Rows are points. Each copy is the shape, with its points in the same order, stretched, turned, moved and blurred by noise. Say if it was mirrored as well.

Shape (8 x 2):
[[ 0.5  0.4]
 [ 1.5  5.8]
 [ 4.4  3.0]
 [-2.7 -0.6]
 [ 7.1  2.2]
 [-2.9 -1.9]
 [ 5.6  0.4]
 [-2.5 -0.5]]
Copy 1:
[[ 0.0  1.1]
 [ 1.9 -4.3]
 [ 3.7 -1.5]
 [-2.2  2.0]
 [ 5.4 -1.1]
 [-2.3  3.6]
 [ 4.7  1.8]
 [-2.3  2.2]]
Copy 1 is: mirrored
Copy 2 (8 x 2):
[[ 1.1 -0.5]
 [ 4.5 -6.5]
 [ 6.6 -1.8]
 [-2.3 -0.5]
 [ 8.6  1.1]
 [-2.4  1.1]
 [ 6.2  3.0]
 [-1.4 -1.0]]
Copy 2 is: mirrored
Copy 3:
[[ 0.1  1.2]
 [-2.6 -1.4]
 [ 0.4 -1.1]
 [-1.6  4.2]
 [ 2.3 -2.4]
 [-0.7  4.0]
 [ 2.3 -0.9]
 [-1.3  4.5]]
Copy 3 is: mirrored
Copy 4 (8 x 2):
[[-0.6 -0.7]
 [ 2.2  3.1]
 [ 3.0 -0.2]
 [-3.0 -0.1]
 [ 4.4 -1.7]
 [-3.3 -1.0]
 [ 3.0 -2.3]
 [-2.9  0.1]]
Copy 4 is: only turned

Shape:
[[-2.9 -2.9  0.2  3.3]
 [-1.7  1.8  0.1 -0.3]
 [ 3.7  0.9  1.0  0.4]
 [ 6.7 -1.0 -4.3 -4.8]
 [ 1.7  5.9 -2.4  4.0]
 [-1.1  4.6 -3.6  0.5]
 [-1.8 -2.8 -2.7 -1.3]
 [-0.6 -1.5 -0.1  3.4]]
Copy 1, 8 rows:
[[ 1.4 -6.1 -0.6  1.9]
 [ 2.4 -0.8  1.5  2.7]
 [ 2.8  3.2 -1.5 -2.9]
 [-2.3  8.6  1.3 -5.2]
 [ 4.9  4.0  3.5 -5.0]
 [ 2.5  2.4  5.0 -0.3]
 [-1.3 -2.2  1.8  2.2]
 [ 1.9 -3.0 -0.5 -1.0]]
Copy 1 is: mirrored
Copy 2 (8 x 4):
[[ 3.5 -2.1  1.2  2.0]
 [ 1.9  3.3  1.3 -0.8]
 [-2.6 -0.7  3.8  1.3]
 [-4.6  0.0  4.7 -7.1]
 [-3.8  3.7 -3.3  0.9]
 [-1.4  4.8 -2.6 -3.2]
 [ 2.8  0.0  1.7 -4.4]
 [ 1.3 -2.9  1.5  1.2]]
Copy 2 is: mirrored

Shape, 12 rows:
[[-2.3 -2.3  7.4  4.4  0.0 -5.3  1.9  4.1]
 [ 1.5 -3.5 -0.8  1.3 -1.6 -2.1 -0.3 -6.6]
 [-3.2 -1.2 -0.4 -2.3  6.4 -2.6 -5.4 -4.3]
 [ 1.1 -0.3 -1.0 -1.6 -0.7  3.6 -3.1  5.3]
 [ 0.1 -3.2 -0.4  2.3 -1.0  2.3 -0.9 -3.4]
 [ 1.5 -3.5 -1.0 -2.0  4.5  3.6  2.0  0.8]
 [ 1.2  4.3 -0.7 -0.9  2.1  2.4  1.3 -5.7]
 [ 0.5 -3.2  2.1 -1.7  1.5  1.8  1.1  0.8]
 [-1.7  2.3  4.4 -2.0 -1.1 -0.3 -0.5  4.6]
 [-3.1 -2.6 -0.1 -1.5 -1.5  0.8  0.2  2.1]
 [-1.5 -2.8 -1.2 -0.1  3.2  3.6  1.4  3.4]
 [-0.2  6.6 -0.5 -1.9 -0.1 -5.2  1.9  3.6]]
Copy 1:
[[-4.4 -4.0  4.1  2.8  0.0 -4.9 -3.2 -5.9]
 [-3.2 -5.6 -2.5 -0.5 -4.6  6.4 -3.4  2.3]
 [ 3.5  0.0 -3.6 -5.8 -4.6  1.2 -0.4 -5.7]
 [ 4.8  4.2  1.4  1.7  3.8 -0.6  0.9  4.7]
 [-0.6 -3.4  1.5 -1.2 -1.6  4.8 -2.9  2.7]
 [ 2.0 -2.0  1.7 -1.3 -0.4 -3.9 -1.7  4.7]
 [-5.2  2.4 -0.3 -5.8 -4.8  2.5 -1.1  1.6]
 [-0.2 -3.2  0.8 -0.7  1.2 -2.8 -2.7  2.7]
 [-1.9  2.4  1.1 -0.4  3.8 -3.9  0.1 -1.2]
 [ 0.6 -3.1  1.9 -0.8  3.7 -1.4  1.5  2.2]
 [ 2.8 -1.0  4.8 -1.1  1.6 -4.1  1.1  2.7]
 [-4.0  5.8 -0.6  0.1 -1.4 -4.1  5.1 -0.8]]
Copy 1 is: only turned
Copy 2 (12 x 8):
[[  5.2   5.1  -0.8  -0.5   2.5   5.3  -1.1  -7.2]
 [ -2.3   3.0  -3.4   7.5  -1.3   2.1   0.2  -0.2]
 [  3.8   0.9 -14.0   1.6  -1.1  -4.2  -3.2   2.3]
 [  6.9  -1.4   2.0  -2.3   0.3  -1.8  -5.8   0.5]
 [  2.3  -0.3   0.0   4.7  -0.3   2.8  -1.2   1.1]
 [  2.8  -2.2  -2.0   2.1   3.2  -1.4  -0.7  -1.9]
 [ -3.9  -1.2  -1.3   1.3  -4.7   1.0   1.1   0.0]
 [  1.4  -0.6  -1.8   2.5   3.0   1.3  -2.8  -3.3]
 [  2.3   1.3  -0.1  -4.0   0.3   2.1  -5.6  -3.3]
 [  2.8   1.8  -1.3  -1.0   2.7   2.6  -3.7   0.8]
 [  6.1  -1.4  -0.3  -1.3   3.1   0.0  -1.0   0.4]
 [ -0.6   6.3  -0.5  -7.4  -2.7  -1.3  -1.0  -1.9]]
Copy 2 is: only turned
Copy 3 (12 x 8):
[[ 4.0 -0.2  2.4  5.1 -3.9  3.6  5.0 -5.2]
 [-1.1 -4.4 -1.8  5.2  1.3 -5.4  0.1  1.5]
 [ 9.0  2.4 -3.8 -0.9  0.7 -6.1  3.0 -1.6]
 [-2.1  0.3 -1.8 -4.5  0.9  4.0 -2.8  0.5]
 [-2.1  0.1 -1.1  3.6  2.1 -3.2 -1.0  2.3]
 [-3.3  0.2  0.8 -4.4 -0.7 -1.9  1.7 -4.5]
 [-1.0 -0.8  1.2  2.3 -5.2 -7.9 -1.4  3.1]
 [-1.8 -0.5  0.3 -0.6 -0.9 -0.4  0.2 -4.0]
 [ 2.7  0.2  1.0  0.2 -3.3  3.2 -1.9 -1.6]
 [ 1.6  0.4  0.7 -0.3  4.0  1.4 -1.3 -1.4]
 [-0.7  2.5  1.7 -3.9  1.8  0.5  1.7 -3.1]
 [ 4.5 -4.4  2.5 -1.9 -5.3  0.7  1.0 -0.4]]
Copy 3 is: only turned
